Each row of a before or after table is a point. The points were changed in one or more steps. Then noise was added and the rows were shuffled. The steps act on columns, c1 being the first. What was done? A step turns or swaps two columns, mirrors them in a line or flattens them onto one, adds a multiple of one to another, or multiplies or shifts one. Angles are multiples of 10 degrees, from the lower column toward the higher: turns from -170 to 170, lines from 10 to 170 but not 90. Use the fewest steps. Two steps may share a column if one is a turn and the other turns, adds or multiplies; they go together, in the order done. Otherwise the lowest column goes first.

Before:
[[-43  14]
 [ 55 -52]
 [ 45  45]
 [ 18 -14]
 [ 49  46]
 [  1  -5]
 [ 12 -53]
 [ 25 -18]
 [ 28   7]
 [ 12   2]]
After, 10 rows:
[[-20  25]
 [  5  24]
 [-13  16]
 [ 44  45]
 [-56  13]
 [ 42  47]
 [-50  52]
 [ -8  -4]
 [ 11 -42]
 [ -2  10]]
Steps: swap c1 and c2

Before, 11 rows:
[[-16 -20  32 -48]
 [ 45  19  67   5]
 [-40 -14  26 -10]
 [ -2 -23  44 -83]
 [-31  -5  -9  18]
 [-19   4  17 -39]
 [ -9  -6  52 -46]
 [-21  -1 -12   2]
 [ 18  51  55  28]
 [ 25  26  39 -68]
 [  0  -1  34 -27]]
After:
[[ 22 -80  -1  24]
 [ 46 -48  20 -46]
 [-16 -46  32  24]
 [-41 -23  27  -1]
 [ -2 -76  44  46]
 [-21   7  -5   4]
 [ -7 -61  33   8]
 [-33  22  -1  -5]
 [-17 -36   3  16]
 [  1 -40  20   6]
 [ 15 -42 -18 -67]]
Steps: turn c2 and c3 by -60 degrees; turn c2 and c4 by -140 degrees

Before:
[[-32  14  -7  -6   3   6  26 -21]
 [  8 -20  -8   0  -9   5  -7 -15]
 [  9 -15  12  -4  14  -1   8 -17]
 [  3 -10   7   7   9   8   6 -14]
 [  7 -15  -7  -1   6   9  12  67]
 [-26  -2  17   6  12  11  -9 -16]
 [  3  -9  30   4 -12   9  -6  10]
 [ -5  -9  19 -95   4 -12 -11 -19]
 [  3 -17   6   0   7  13 -11 -13]
 [ 10 -12  -7   9   1 -23   1 -16]
 [  1  19  -2  -7   9   4  -3 -21]
 [ 11  -9   0   0  -2  12  16  13]]
After:
[[ 10 -16  36  -4  14  -4 -15 -16]
 [-33  16 -22  -6   4  -2  23 -23]
 [ 12  -7   1  -1  -1   7  20  12]
 [  2  -8  18   8  11   4  -8 -16]
 [  9 -14 -19  -2   6   6   7  66]
 [ -3  20  -6  -6   9   4 -16 -22]
 [ -1 -10  90   4 -11   9  13  10]
 [  6 -19 -22  -2  -8   8  12 -15]
 [  4 -18  19   2   5  13 -18 -13]
 [ 13 -11 -21   9   3 -21 -11 -17]
 [-26  -3  52   5  11  13 -21 -15]
 [ -5  -8  56 -96   3  -8 -23 -20]]
Steps: multiply c3 by 3; turn c6 and c7 by 20 degrees; add -1.5 times c5 to c7

Before (13 x 11):
[[ 51  49  33   7 -18   1 -48  13 -38  12  26]
 [ -1  -6 -34 -43  -7 -25  45 -40  27  -9 -35]
 [  8 -20   2  35 -21  -6   8  38 -62 -51 -21]
 [-19 -41  48  29  36  46  16   0 -43 -51   1]
 [ 49  61  60 -10 -25   8 -30  51  14 -12 -18]
 [ 36  37  57  19 -40 -26 -32  32  25  -4  49]
 [-45   5 -64 -63  -2   9  25 -52  13 -54 -24]
 [ 22   2  -1  62  47  21   9  31 -25 -37  -1]
 [-68  27 -51 -28 -20  -1  11 -28  39 -19 -23]
 [ 17  28  41  39  25 -13   7   1 -35 -82   5]
 [ -3  58  62   6  11 -34 -11  28 -20  10   4]
 [-14  10 -28 -65   6 -11  12  25  10 -25  17]
 [ 41  16  33  -5  -3 -47 -79  32   8 -12 -15]]
After (13 x 11):
[[  8   0   3  38 -19  -7   8  36 -75  38 -24]
 [ 51  43  37   8 -16  -1 -51  14  13  46  25]
 [ 23  17  -4  61  47  24   9  31 -43  13  -2]
 [ 48  64  62 -12 -30   8 -30  48  15  -9 -18]
 [ 37  38  56  20 -36 -26 -31  30  18 -17  48]
 [ -5  50  68   9   9 -33 -12  30  18  29   4]
 [  1  -3 -35 -49  -8 -25  48 -38   2 -31 -32]
 [-17  17 -27 -66   0 -11  15  29 -16 -16  18]
 [ 42  17  30  -6  -2 -49 -79  31  -3  -6 -16]
 [-70  33 -47 -27 -19   2  14 -30   7 -43 -27]
 [-19 -23  51  29  35  45  16  -2 -73  21   0]
 [-44  27 -65 -65  -2  12  23 -54 -43 -28 -25]
 [ 19  57  36  38  28 -16   8   3 -76   9   7]]
Steps: turn c2 and c10 by 20 degrees; turn c9 and c10 by -70 degrees

Before:
[[  7  27 -74 -31 -23  18  26 -30 -45 -25 -22  -8  -7 -13]
 [ 24  66 -13 -22   6  32 -12 -44 -18   1  -6  62  -4   4]
 [  8  37  21 -12  19 -21   2   9 -48  22  41  82   4 -55]
 [-35  36  20  16  30  28  30 -18  24  39  65 -25  36  -3]
 [ 23   8  40 -35  33 -53 -56  22 -43  17  37  46  22 -16]
 [ 35  21 -54 -48 -14 -18  66 -11   9 -15 -60   3 -36  15]
 [ -7   8  10 -20  24  12  51  94   2 -11   6   4  35  -6]
 [ 41  46  45  12   1  -9 -21  15 -53   1  28  60 -34 -11]
 [ 29  38 -22 -44  34   2  10 -22 -68  22 -34  31 -42  17]
 [-22 -17 -11 -50  -8  43  52  32  26  21 -44 -52   6 -21]]
After, 10 rows:
[[   5   64  -13   -9   23   36   18  -22    0    0  -46   73  -19    4]
 [  -7  -17  -12   -3  -22   24   80   12   45   20  -85  -60  -51  -21]
 [  30   35   20   37  -34   14   60  -25   34   38   25  -17   11   -3]
 [  24    9    9   31   -8    9   81   89    9  -11  -34  -28  -26   -5]
 [  34   38  -22  -49   28   36   40  -10  -57   22  -74   35  -35   17]
 [   1   46   44  -30   42   18    8   35  -50    2  -13   51   18  -11]
 [ -14   22  -53  -43   37  -21   96  -10   -2  -15 -100    6  -42   15]
 [  19   36   21    2    7    6   33   36  -52   22    1   74  -12  -55]
 [ -23   27  -74  -13    7   38   57  -31  -30  -25  -61    4  -30  -13]
 [  34    8   40   18   23  -25  -26   36  -63   17   -3   37  -38  -16]]
Steps: swap c1 and c5; mirror c4 and c13 in the line at 40 degrees; turn c6 and c9 by 30 degrees; shift c7 by 30; turn c8 and c12 by -20 degrees; shift c11 by -40

Before (13 x 20):
[[-15   1   4 -20 -13  -4 -22 -13  22  16   2  -7 -29  25  24 -17  -7  14
   15 -21]
 [ 12   9  -9   0  11  13 -22   2  16   9  15   3 -23 -27  13  -9  12   9
    2 -22]
 [  0  17 -29  -1 -12   0  20   6  36  26  10   3  -5  25  26   8  10  -1
    7  -1]
 [ -2  -3   5  -4   0  15  15  15  30  -1 -12   4 -30  21  22 -14  -6  -5
    6   9]
 [ 12   6 -21 -15 -11   8  -6   2  23  -4 -11 -44 -18 -50  13  -5   7  24
    2  -9]
 [  8  18 -24 -21  12  17  -9   1  20  13   5   7 -27  17 -60 -15  37 -17
    4  -2]
 [-57  16   5  -8 -16  -9  25   8  29  19   9  -1 -23   4  16   0  -2 -53
   -2  69]
 [ 11  -2   7  -7  10  -3 -29  -1  24  10 -44 -22   2 -34  16  -6  -2  14
    2 -21]
 [  5  -2  -1   4  -7   1 -15  14   7  10  12 -19 -14  28   6 -14  17 -20
   19   2]
 [ 10  18   6 -10  -6   8 -20  12 -66  18 -19 -11   9  -8   2  46  15  19
    3 -19]
 [-35  -3 -14 -46  20 -48 -26  12   6 -15 -27 -12 -27   5  28 -15   0   3
   38 -15]
 [  8   0 -58 -31  -3   4 -10 -18  31 -23  10   6   6  22   9  44  26   9
   -5  -5]
 [  6  -2  -5  -8   6  17 -26  -3 -19  16   7 -22 -12  28  22  -1   8  11
   95   3]]
After:
[[  7  -6 -59 -30   2   5 -11 -18  32 -25  10   7   1  22  10  41  11   8
   -8  -6]
 [ 12  -4   8 -16   4   9 -18  12 -65  19 -17 -12  20  -9   3  48  13  19
    3 -19]
 [-56  28   5  -6 -26  -7  15   8  30  20  10  -3  11   5  15  -2  -3 -52
   -3  71]
 [-35  26 -16 -29  30 -49 -16   9   6 -13 -27 -14  -7   6  28 -15 -14  -1
   39 -15]
 [ 11  25  -9  -8  19  14 -17   2  15   9  15   7   5 -27  12  -8  12   8
    2 -23]
 [  6  12  -5 -12  19  18 -19  -3 -19  17   8 -25  -6  27  24   1   3  12
   94   3]
 [ 10  -2   6  -3  24  -4 -19  -1  24   9 -44 -22  -4 -34  17  -5  -4  13
    4 -20]
 [ -3  28   6   1  -8  16  12  15  28   1 -11   6 -10  19  23 -17  -8  -2
    6  10]
 [ -2   7 -31  -8 -19   0   9   4  36  29  12   4  14  24  26   6   7  -2
    6  -1]
 [  8  29 -25 -31  15  17   0   3  20  13   8   8  11  20 -59 -14  25 -17
    3  -2]
 [-16  30   7 -10  -1  -2 -25 -13  22  16   4  -5  -4  26  21 -22 -12  14
   17 -22]
 [  7  12  -4  -7   3  -2 -16  13   7  13  10 -18  -4  27   7 -13  18 -19
   21   1]
 [ 13  16 -23 -12  -7   7 -14   1  22  -3 -12 -44   3 -49  13  -6  -1  26
    3  -6]]
Steps: turn c2 and c13 by 80 degrees; multiply c4 by 0.7; turn c4 and c17 by 30 degrees; turn c5 and c7 by 30 degrees
